Each row is a point. Each copy is the shape, with its points in the same order, turned, moved and blurred by noise. Say if it was mirrored as well.

Shape:
|  0.010 | -0.023 |
| -0.034 |  0.038 |
|  0.032 | -0.020 |
|  0.037 | -0.003 |
| -0.047 |  0.049 |
| -0.037 | -0.001 |
| -0.006 | -0.013 |
Copy 1:
|  0.023 | -0.020 |
| -0.053 |  0.009 |
|  0.042 | -0.011 |
|  0.028 |  0.009 |
| -0.066 |  0.012 |
| -0.032 | -0.027 |
|  0.005 | -0.022 |
Copy 1 is: only turned
Copy 2:
|  0.019 | -0.008 |
| -0.053 |  0.015 |
|  0.034 |  0.011 |
|  0.029 |  0.025 |
| -0.070 |  0.018 |
| -0.032 | -0.016 |
|  0.000 | -0.009 |
Copy 2 is: only turned
Copy 3, 7 rows:
|  0.014 | -0.019 |
|  0.030 |  0.055 |
| -0.009 | -0.025 |
| -0.020 | -0.011 |
|  0.036 |  0.069 |
|  0.046 |  0.021 |
|  0.024 | -0.003 |
Copy 3 is: mirrored

Shape, 7 rows:
| -0.021 | -0.004 | -0.013 |
|  0.005 | -0.007 |  0.050 |
|  0.016 | -0.024 | -0.019 |
|  0.020 |  0.033 | -0.004 |
|  0.083 |  0.023 | -0.045 |
| -0.007 |  0.043 | -0.003 |
|  0.025 | -0.013 |  0.001 |
Copy 1 (7 x 3):
| -0.006 |  0.022 | -0.032 |
|  0.013 |  0.007 |  0.026 |
|  0.028 |  0.011 | -0.043 |
| -0.004 | -0.034 | -0.026 |
|  0.047 | -0.070 | -0.067 |
| -0.031 | -0.022 | -0.020 |
|  0.029 | -0.005 | -0.017 |
Copy 1 is: mirrored
Copy 2, 7 rows:
| -0.014 |  0.015 |  0.003 |
| -0.014 | -0.024 |  0.062 |
| -0.016 | -0.026 | -0.013 |
|  0.035 | -0.011 |  0.014 |
|  0.058 | -0.063 | -0.036 |
|  0.033 |  0.017 |  0.020 |
| -0.004 | -0.034 |  0.011 |
Copy 2 is: only turned
Copy 3:
| -0.010 | -0.010 |  0.003 |
|  0.012 |  0.022 |  0.063 |
| -0.004 |  0.030 | -0.003 |
|  0.047 | -0.003 |  0.007 |
|  0.063 |  0.048 | -0.056 |
|  0.033 | -0.029 |  0.006 |
|  0.014 |  0.037 |  0.014 |
Copy 3 is: mirrored

Shape:
|  0.026 | -0.011 |  0.029 | -0.044 |
| -0.001 | -0.027 |  0.012 |  0.027 |
|  0.007 | -0.045 | -0.002 | -0.044 |
| -0.020 | -0.011 |  0.006 |  0.037 |
|  0.028 |  0.014 |  0.031 |  0.014 |
|  0.001 |  0.014 | -0.032 | -0.008 |
|  0.010 | -0.042 |  0.030 |  0.021 |
|  0.033 | -0.030 | -0.021 |  0.045 |
| -0.056 |  0.015 |  0.024 |  0.028 |
|  0.021 |  0.030 | -0.085 | -0.015 |
Copy 1:
| -0.019 |  0.057 |  0.015 |  0.021 |
|  0.002 | -0.020 |  0.020 |  0.020 |
| -0.034 |  0.029 | -0.021 |  0.039 |
|  0.004 | -0.033 |  0.015 | -0.004 |
|  0.023 |  0.023 |  0.040 |  0.001 |
|  0.017 |  0.014 | -0.030 | -0.013 |
| -0.008 | -0.010 |  0.033 |  0.039 |
|  0.044 | -0.021 |  0.002 |  0.042 |
| -0.020 | -0.033 |  0.023 | -0.045 |
|  0.054 |  0.028 | -0.075 | -0.015 |
Copy 1 is: mirrored
Copy 2 (10 x 4):
|  0.050 | -0.044 |  0.034 | -0.023 |
|  0.002 | -0.047 | -0.012 |  0.025 |
|  0.056 | -0.024 |  0.036 |  0.018 |
| -0.015 | -0.024 | -0.018 |  0.024 |
|  0.007 | -0.044 | -0.017 | -0.032 |
|  0.030 |  0.019 | -0.003 | -0.011 |
|  0.013 | -0.073 | -0.008 |  0.023 |
|  0.034 | -0.043 | -0.058 |  0.016 |
| -0.047 | -0.014 |  0.011 |  0.016 |
|  0.058 |  0.052 | -0.036 | -0.016 |
Copy 2 is: mirrored
Copy 3:
|  0.017 | -0.026 | -0.012 | -0.044 |
|  0.009 | -0.013 |  0.003 |  0.030 |
| -0.018 | -0.050 | -0.014 | -0.020 |
| -0.004 |  0.011 |  0.006 |  0.038 |
|  0.043 |  0.011 | -0.011 | -0.002 |
| -0.019 |  0.016 | -0.044 | -0.001 |
|  0.025 | -0.030 |  0.012 |  0.026 |
|  0.023 | -0.020 | -0.037 |  0.053 |
| -0.017 |  0.046 |  0.036 |  0.021 |
| -0.034 |  0.021 | -0.101 |  0.004 |
Copy 3 is: only turned
